Every row gives one point. Each copy is the shape, with its points in the same order, turned, moved and blurred by noise. Say if it was mirrored as well.

Shape (7 x 3):
10.7, 48.0, -6.9
-17.6, 4.2, 30.2
7.2, -25.5, -25.2
9.3, -6.4, 43.6
6.9, -6.6, -8.8
24.2, 0.3, -7.6
2.3, -1.5, 14.1
Copy 1 (7 x 3):
-7.8, 30.9, 25.8
-33.9, -26.2, 0.8
13.9, -4.1, -45.3
-12.6, -43.0, 9.3
6.8, -4.7, -23.0
17.6, -8.2, -5.6
-7.4, -19.7, -5.1
Copy 1 is: only turned
Copy 2 (7 x 3):
32.1, 27.7, 16.2
-19.4, -8.8, 28.5
-14.0, -3.0, -36.8
-4.7, -42.8, 24.7
-0.9, -8.0, -15.4
13.2, -9.9, -15.9
-4.9, -15.4, 6.5
Copy 2 is: only turned

Shape (8 x 4):
0.9, -20.0, 15.5, 15.2
27.8, -11.6, 24.9, 2.1
5.6, -12.4, -57.5, -25.8
-15.5, 19.7, -14.6, -0.1
10.3, -5.5, -45.2, 3.2
-1.3, -7.5, -11.7, -11.1
9.9, 12.0, 19.9, -0.5
-9.6, -3.7, -39.5, 22.4
Copy 1 (8 x 4):
-19.9, 3.0, 15.3, 6.4
9.1, 5.0, 33.7, 3.6
24.6, -19.2, -51.9, 13.9
-1.4, 15.1, -26.5, -21.8
14.7, 6.9, -37.5, 21.2
4.2, -8.7, -14.2, -3.8
4.2, 12.9, 15.8, -17.4
-7.3, 18.5, -38.4, 17.4
Copy 1 is: only turned
Copy 2 (8 x 4):
32.4, -3.0, 17.0, -1.8
9.7, -2.1, 37.2, -3.5
-24.7, -20.6, -39.2, -33.5
4.7, 23.7, -23.7, 3.8
-11.1, -18.8, -30.6, -0.4
3.1, 4.7, -5.3, -22.4
0.5, 20.5, 19.4, 0.1
10.7, -12.5, -41.0, 8.5
Copy 2 is: mirrored
Copy 3 (8 x 4):
15.0, -13.3, 13.0, 1.9
30.9, 12.5, -3.4, -0.3
-34.4, -8.1, -56.7, -0.4
-24.9, 7.2, -6.9, 31.2
-12.9, -18.3, -43.2, 19.4
-11.4, 0.5, -17.8, 2.9
11.6, 18.0, 4.2, 17.1
-18.9, -36.4, -23.3, 31.7
Copy 3 is: only turned
Copy 4 (8 x 4):
-4.7, -27.3, 18.1, 3.5
23.5, -15.7, 12.5, 9.4
-17.3, 31.2, -17.8, -45.1
-25.6, 23.2, 24.0, 2.4
-22.8, 17.1, -20.2, -16.7
-8.2, 7.3, 11.1, -17.9
11.4, 2.4, 25.5, 19.7
-45.2, 7.3, -11.6, -6.3
Copy 4 is: only turned

Shape (12 x 6):
-16.7, 20.9, -21.8, 31.5, -20.5, 19.3
9.9, 8.8, 5.3, -51.5, -1.7, -13.4
-2.2, -8.2, -18.8, 22.3, -19.7, -34.4
-9.6, 24.8, -23.9, 18.5, -2.0, 6.4
-8.8, -3.1, 19.2, -7.8, -26.8, -34.3
0.3, -14.4, 7.6, 17.7, -13.3, -20.1
-20.2, -15.8, 11.0, 0.7, -16.0, -29.5
4.5, -25.5, 5.4, -1.5, -3.2, -24.6
27.6, 46.0, 16.2, -34.7, -13.1, -0.8
6.4, 16.4, -33.8, 0.0, -27.5, 15.5
12.3, 41.9, 10.2, -34.7, -8.5, -24.8
12.3, 0.7, -25.3, 18.7, -18.7, 0.1
Copy 1 (12 x 6):
-6.4, -12.3, -28.2, 15.4, -32.2, 1.0
6.7, 26.7, 26.4, -18.5, 32.7, 13.4
1.3, -39.6, 4.2, -27.5, -25.6, -9.0
9.3, -10.6, -25.7, 10.8, -15.1, -12.0
-30.3, -12.5, 21.6, -28.3, -1.5, -5.2
-8.8, -28.4, 23.5, -10.0, -16.0, -12.6
-22.2, -27.4, 16.4, -21.3, 3.2, -5.0
-4.0, -30.6, 34.6, -18.8, -1.9, -4.1
7.0, 52.5, 14.6, -13.3, 2.9, -10.1
14.3, 5.8, -15.0, 0.4, -28.3, 24.4
1.1, 38.2, 5.7, -34.1, 15.2, -15.2
18.0, -16.4, 3.7, -7.7, -32.8, 0.4
Copy 1 is: only turned
Copy 2 (12 x 6):
-8.8, 32.5, -37.9, 15.8, 10.9, 13.4
27.7, 20.2, 23.2, -33.9, -5.7, -32.3
13.7, -6.3, -44.6, 2.0, -21.3, -15.5
8.8, 22.2, -31.0, -2.1, 17.7, 10.9
20.5, 11.0, -6.4, -4.6, -45.5, -15.7
10.2, -9.3, -17.0, 11.5, -23.1, -8.5
5.4, -1.2, -8.8, -10.4, -40.3, -7.6
9.7, -20.0, -6.0, -4.2, -21.0, -20.6
52.8, 46.4, 21.8, -6.0, 6.4, -20.7
-0.1, 36.5, -26.4, 4.0, 21.5, -21.8
52.8, 36.6, 6.8, -23.3, -8.5, -17.6
4.1, 8.5, -32.4, 14.6, 10.6, -19.5
Copy 2 is: mirrored
Copy 3 (12 x 6):
28.7, 20.3, -9.7, 32.8, -4.1, 9.5
-48.1, -22.2, 1.3, -12.4, 9.9, 5.9
20.9, -11.2, -26.0, -15.8, -23.0, -12.3
15.4, 13.3, -23.5, 19.8, 17.7, 5.5
-15.3, -17.3, 0.1, -9.4, -24.1, -27.4
20.7, -13.0, 2.8, -11.8, -9.0, -21.0
2.5, -27.1, -2.9, 0.2, -16.7, -30.4
5.6, -31.6, 2.3, -18.7, 1.7, -14.5
-49.2, 20.9, 16.5, -10.1, 11.9, 13.9
4.9, 6.8, -12.2, 11.6, -7.9, 33.3
-50.7, 11.5, -7.9, -14.2, 7.1, -7.6
23.6, 4.2, -10.2, -0.9, -8.4, 15.9
Copy 3 is: only turned

Shape (10 x 6):
2.7, 31.6, 0.6, -15.1, -29.1, -11.5
5.2, 19.6, 24.9, -1.7, -3.6, -1.0
16.5, -11.3, -27.3, -21.6, 27.8, 19.9
-10.7, 4.1, -20.5, -35.4, 11.7, 27.1
-7.9, 29.8, -7.5, 14.2, -15.3, 23.1
14.6, -11.5, -10.7, 19.1, -24.8, 19.9
-34.1, 27.4, 9.8, 18.6, 38.5, -35.2
15.9, -2.9, -25.1, -15.7, 4.1, 15.9
6.9, 13.0, 4.1, -7.3, -17.0, 2.9
-40.2, -5.1, -0.5, 8.5, 35.5, -14.0
Copy 1 (10 x 6):
12.8, -13.8, -26.8, -15.0, -23.4, 14.9
23.5, 7.4, 0.9, 0.9, -26.4, 14.3
23.6, -3.8, 35.6, -46.0, 16.4, -1.1
10.9, 13.8, 12.4, -58.2, 1.6, 10.9
26.1, 7.0, -11.5, -16.9, 1.8, 46.3
3.4, -21.4, 21.8, -7.2, 5.5, 43.8
25.8, 44.4, -21.1, 19.7, 17.5, -18.9
17.7, -13.2, 20.7, -39.7, 8.6, 11.1
12.0, -6.5, -1.4, -14.4, -16.5, 20.9
0.5, 46.0, 4.1, -1.1, 24.8, -9.7
Copy 1 is: only turned
Copy 2 (10 x 6):
14.4, 41.7, 3.4, -13.7, -7.3, -30.4
-2.3, 25.0, 14.2, -10.2, 10.8, -1.7
35.1, -18.8, 2.4, 19.6, -21.2, 12.0
29.3, -1.7, -8.0, -8.5, -34.0, 17.8
-15.9, 20.5, -5.5, 1.9, -28.1, -11.7
-12.4, -11.8, 23.4, 7.2, -24.9, -30.3
-11.9, 10.0, -45.1, -4.7, 43.4, 6.6
27.2, -7.0, 4.7, 15.2, -28.5, -7.5
6.1, 17.6, 12.3, -6.7, -10.1, -16.6
-6.5, -21.3, -40.0, -13.4, 19.8, 11.3
Copy 2 is: only turned
Copy 3 (10 x 6):
12.6, 13.9, -8.6, -36.4, -30.0, -1.2
9.5, -4.4, 11.0, -24.9, -11.0, 11.4
8.5, -24.3, -22.4, 35.0, -3.6, 30.1
-13.7, -0.3, -23.6, 13.3, -24.8, 32.7
16.7, 30.4, 17.5, -4.4, -32.4, 24.5
18.9, -6.2, 17.9, 21.1, -32.3, -8.7
-4.8, 28.8, 4.8, -18.7, 47.1, 23.9
15.2, -18.1, -20.1, 22.6, -24.9, 15.0
11.9, 2.2, -6.5, -11.1, -25.5, -0.6
-23.8, 19.9, 9.9, 8.1, 30.5, 17.8
Copy 3 is: only turned
Copy 4 (10 x 6):
-0.8, 12.8, -3.1, 3.7, -33.0, -30.0
-3.6, 21.0, 17.8, 1.5, -10.6, -11.8
48.0, 1.5, -14.3, -3.8, -0.2, 31.3
22.9, 18.5, -27.3, -2.8, -21.6, 28.4
-7.5, 8.1, -0.8, 41.3, -19.9, -1.3
7.4, -28.2, 13.8, 18.7, -18.6, 5.0
-12.6, 37.1, -19.8, 8.1, 49.1, -24.0
34.6, -6.1, -8.0, 6.7, -17.7, 13.3
2.8, 5.5, 7.1, 6.3, -20.6, -9.3
-12.9, 15.9, -26.7, -4.4, 42.2, 5.9
Copy 4 is: only turned

Shape (12 x 8):
-33.1, -3.5, -1.6, 21.7, -18.0, -5.7, 28.1, 8.0
-32.5, 0.3, -8.9, -10.2, -8.3, 0.7, 6.0, -18.2
26.6, -23.8, -24.8, -2.5, -20.6, 10.0, 20.5, -12.0
39.0, -3.4, -21.0, 15.4, -1.5, 28.0, -1.8, 12.2
20.2, -15.3, 17.6, 34.8, 1.7, 42.0, -12.2, -28.3
14.6, 6.4, -8.6, 49.1, 2.7, 6.8, -8.1, 1.1
-18.9, 22.5, -13.7, -11.4, 0.6, 1.1, -2.1, 12.3
-30.4, 29.1, 8.5, 16.5, -23.0, -20.3, 33.9, 10.4
6.0, 39.9, -8.1, 10.7, 29.0, 2.8, 3.6, -12.8
-12.7, 16.1, 9.7, -32.7, 7.0, -5.8, 14.2, 12.2
2.0, 0.5, 15.6, -22.7, -5.8, -20.3, -9.7, -3.6
39.2, 26.2, -24.3, 13.4, -28.3, 21.0, -4.0, 13.9
Copy 1 (12 x 8):
-18.4, -13.4, -30.9, 10.1, 42.3, 3.4, 13.4, 13.7
-9.1, -3.1, -14.0, 1.1, 25.0, 21.8, 11.7, -21.9
9.8, 6.3, -4.8, 5.4, 20.2, 55.4, -8.8, 30.6
17.4, 1.2, -11.8, 16.9, -13.7, 27.0, -30.5, 36.8
7.3, -0.1, 35.6, 40.5, 7.9, 6.7, -29.7, 16.0
-18.5, -23.0, -4.6, 22.1, -4.9, 4.9, -30.0, 29.6
-7.6, 0.9, -38.0, -0.8, -4.2, 10.9, 4.5, -11.4
-44.0, 4.1, -46.4, 16.3, 30.9, 0.6, 18.2, 9.2
-31.7, 15.4, -17.6, -0.4, -10.5, 4.4, -36.5, -7.4
-7.6, 31.1, -30.1, -12.1, 1.9, 6.1, 19.0, -6.6
-16.0, 15.6, -0.8, -5.4, -11.2, 18.9, 28.7, 1.6
-1.1, 3.7, -34.2, 37.4, -24.3, 40.9, -22.2, 31.0
Copy 1 is: mirrored
Copy 2 (12 x 8):
4.7, 12.2, -12.4, 28.8, 16.8, 43.3, -4.2, 2.0
8.4, 31.4, -3.7, 0.9, -10.6, 29.6, 7.7, -12.7
27.1, 7.2, 38.4, 24.7, -11.3, -4.0, -15.8, -0.1
4.7, 4.0, 45.2, 5.5, 27.6, -20.3, -5.6, 8.0
21.8, 8.2, 45.2, 12.6, 26.0, -0.7, 53.0, 9.5
4.6, 19.2, 14.4, 23.0, 47.4, -10.6, 14.9, 3.1
-12.0, 24.8, -8.6, -16.5, 8.1, 15.3, -12.5, -2.2
-7.0, 20.1, -36.0, 26.7, 10.7, 33.5, -10.2, 24.5
17.3, 33.0, -15.1, -22.7, 28.7, -11.7, 8.3, 13.2
-3.5, -1.2, -17.5, -23.9, -12.8, 14.6, -7.3, 4.6
-11.5, 1.2, -12.8, -0.9, -20.1, -4.5, 15.5, -8.1
-17.6, 25.4, 37.2, 13.7, 16.8, -22.1, -14.2, 30.2
Copy 2 is: only turned
Copy 3 (12 x 8):
-19.8, -1.2, -34.7, 12.5, -31.2, 1.9, -14.3, -32.2
1.2, 5.6, -9.1, -12.9, -15.4, -8.2, -27.6, -35.7
12.9, -29.0, -3.3, 21.2, -5.0, -38.5, -21.7, -10.5
-17.4, -12.9, 14.3, 23.7, -3.2, -44.9, 1.6, 16.4
-5.7, -28.3, 47.0, 12.2, -25.7, -5.6, 11.3, -9.5
-18.6, 9.3, 10.6, 32.0, -15.0, -12.0, 22.7, -2.5
-22.0, 18.7, -17.3, -17.9, -5.4, -24.6, -15.9, -11.8
-21.9, 5.0, -53.2, -6.3, -24.7, -6.4, 12.4, -38.9
-31.7, 13.9, 9.0, -6.3, 20.0, -24.3, 14.8, -32.0
-23.0, -5.1, -28.6, -37.0, 10.7, -12.8, -15.7, -15.2
10.3, -4.5, -18.9, -26.0, 10.3, -0.2, -6.4, 2.3
-10.3, -2.8, -4.2, 9.5, -16.4, -65.5, 19.2, 10.7
Copy 3 is: mirrored

Shape (13 x 9):
25.5, 3.9, -18.3, -16.0, -22.7, -34.0, 8.6, 3.3, -14.3
-21.4, 23.5, 34.4, -39.1, -11.0, -19.3, 16.3, -21.1, -20.0
11.2, -7.3, -21.2, -8.5, -13.8, -9.6, -1.7, -21.5, -37.4
-0.3, -18.4, 12.1, -14.1, 21.6, 30.2, 1.8, 19.2, 23.0
-3.5, 0.6, -30.8, 5.3, -14.4, -30.6, -0.2, -11.1, -9.7
19.0, -2.0, 2.4, -19.2, 52.7, 26.4, -23.3, 6.4, 20.2
-12.5, -14.4, 20.6, -22.4, 23.4, 14.1, -21.9, 24.7, -3.6
-1.7, 8.2, 26.8, -2.5, 32.1, 11.1, -10.7, 15.8, 14.4
26.5, 1.8, -0.3, 13.4, -14.5, -17.0, -26.0, -3.1, -19.0
-4.8, -3.7, 44.8, -17.8, -33.5, -28.4, 6.6, -47.0, -10.2
-4.8, 8.0, -9.6, -33.6, 8.4, 29.3, -29.9, 18.0, 24.0
27.5, -12.2, -10.7, -16.6, -5.5, -18.7, -11.0, 4.4, -12.2
2.4, 13.7, 22.3, -17.0, 8.7, 41.5, 1.6, 10.3, 2.6
Copy 1 (13 x 9):
34.0, -21.3, -20.4, -1.7, -6.0, 14.9, 8.2, 18.9, 6.2
5.6, 2.1, -49.6, -11.4, 2.2, -4.4, -13.2, -42.7, -12.8
35.9, 6.7, -12.5, 11.1, 1.0, 0.7, 21.1, -8.0, 23.9
-29.4, -16.9, 30.2, -17.9, 14.5, -16.1, 17.4, -16.3, -12.9
30.9, 9.9, -12.3, 18.7, 6.9, 10.4, -2.0, 14.6, 3.5
-0.5, -22.3, 55.0, -33.6, 18.8, -29.2, -2.7, -19.6, -7.0
-9.0, -6.8, 25.5, -11.2, -10.1, -19.4, 16.2, -31.4, -28.0
-15.1, -6.1, 29.6, -18.7, 3.0, -6.9, -17.8, -27.2, -11.4
24.1, -11.7, 4.0, 10.9, -28.2, -0.2, -8.1, 1.9, 23.8
-9.7, -20.0, -55.7, 29.4, -4.1, -8.6, -24.2, -33.3, 13.5
-8.3, -1.8, 24.2, -28.8, 4.4, -49.4, 10.3, 2.6, -19.5
28.6, -29.6, -0.3, 2.4, -9.5, -2.9, 15.8, 5.7, 3.3
-27.9, 0.7, 8.9, -35.2, -0.8, -14.4, 9.2, -24.6, 3.0
Copy 1 is: mirrored
Copy 2 (13 x 9):
18.1, 11.9, 13.7, 28.9, 7.4, 4.9, 21.2, 8.7, 34.6
54.7, 10.1, -2.0, 9.9, 4.2, 21.1, -40.9, 3.6, 14.0
23.9, 6.1, 37.4, 18.1, 5.4, -11.8, 10.0, -25.1, 18.1
0.0, 10.3, -44.8, 3.2, 13.9, -1.1, 8.8, -21.8, -29.9
8.3, -8.7, 37.8, 12.4, 10.6, 12.4, 17.4, 2.7, 16.6
-5.5, 36.4, -30.3, -1.9, -20.8, -5.3, 16.1, -14.5, -43.8
19.1, 20.2, -32.3, -24.3, 0.0, 9.9, 5.6, -34.1, -13.6
5.3, 13.6, -38.2, -14.5, -1.6, 3.7, 0.3, 7.4, -21.8
9.6, 21.2, 17.5, -11.0, 3.9, -28.7, 19.8, 4.5, 17.2
53.0, 20.5, 22.3, 7.6, 45.3, -7.4, -31.3, 10.7, 10.6
-28.7, 34.8, -30.7, 0.0, -7.3, 12.8, -6.4, -24.8, -4.3
20.4, 29.5, 7.7, 14.5, 1.3, -6.9, 28.0, -9.9, 16.7
7.5, 8.8, -41.0, 4.8, -10.5, -17.4, -21.0, -13.4, -8.9
Copy 2 is: only turned
Copy 3 (13 x 9):
15.5, -21.3, 0.7, -15.3, 5.4, -9.8, 27.3, -1.0, -27.0
13.7, -3.4, -3.3, -39.1, -20.0, -39.7, 26.1, 19.4, 38.5
21.6, 14.6, 7.8, -34.4, 5.5, -1.8, 5.1, 15.8, -29.2
-37.6, -0.5, -3.5, -0.9, -15.1, 9.3, -24.4, 2.7, 22.8
22.2, 13.2, -4.2, 6.4, 8.9, -7.9, 22.6, 10.2, -22.5
-14.9, -6.4, -25.9, -13.3, -4.2, 36.5, -35.7, -23.2, 35.2
-29.5, -1.5, 4.9, -16.6, 21.4, 11.4, -21.1, 6.0, 34.3
-15.7, 2.6, -16.7, -1.4, 4.1, -8.4, -24.5, -14.2, 39.5
-3.1, 11.6, -18.4, -20.7, 31.5, -10.9, 7.9, -15.4, -22.0
-6.2, 24.3, 5.6, -44.2, -17.8, -43.1, 49.9, -3.8, 11.3
-38.9, -14.5, -35.2, -3.3, 13.4, 24.8, -6.6, 19.3, 18.9
-0.4, -12.5, 3.8, -21.8, 15.1, 5.7, 13.9, -10.9, -18.1
-23.9, -10.7, -26.0, -26.8, -11.1, -11.4, -31.0, 13.3, 23.5
Copy 3 is: only turned
Copy 4 (13 x 9):
-3.7, 9.6, 4.8, -28.1, 22.4, -4.8, -3.5, 17.7, -9.2
59.6, 0.5, 30.7, -1.9, -19.3, -9.3, 5.6, 15.3, 6.2
13.2, 9.5, -10.3, -30.7, 6.1, -14.9, -13.6, -12.4, -22.7
-0.8, -39.6, -20.1, 8.6, -2.8, -17.6, 31.4, -17.2, 34.1
-15.1, 12.6, 8.7, -29.4, -12.0, -6.6, 1.7, -0.9, -25.3
-7.9, -38.6, -9.1, 24.4, 15.4, -52.8, 36.4, -23.1, 6.4
17.3, -30.8, -4.7, 13.6, 4.7, -6.8, 40.3, -34.1, 15.1
1.2, -22.1, 5.1, 35.0, -3.2, -20.1, 29.1, -16.4, 19.0
-3.7, -0.2, -2.8, 10.6, 16.7, -0.8, -6.9, -8.3, -32.4
47.0, -23.2, 17.4, -8.4, -21.3, 2.6, -25.3, 27.9, -20.0
8.8, -18.1, -29.9, 9.2, 7.5, -22.7, 62.5, -3.3, 1.4
-0.3, -11.0, -0.4, -18.0, 31.1, -10.3, 1.7, -5.6, -18.0
21.8, -8.2, -26.7, 28.5, 1.4, -25.4, 19.5, -8.0, 27.1
Copy 4 is: mirrored
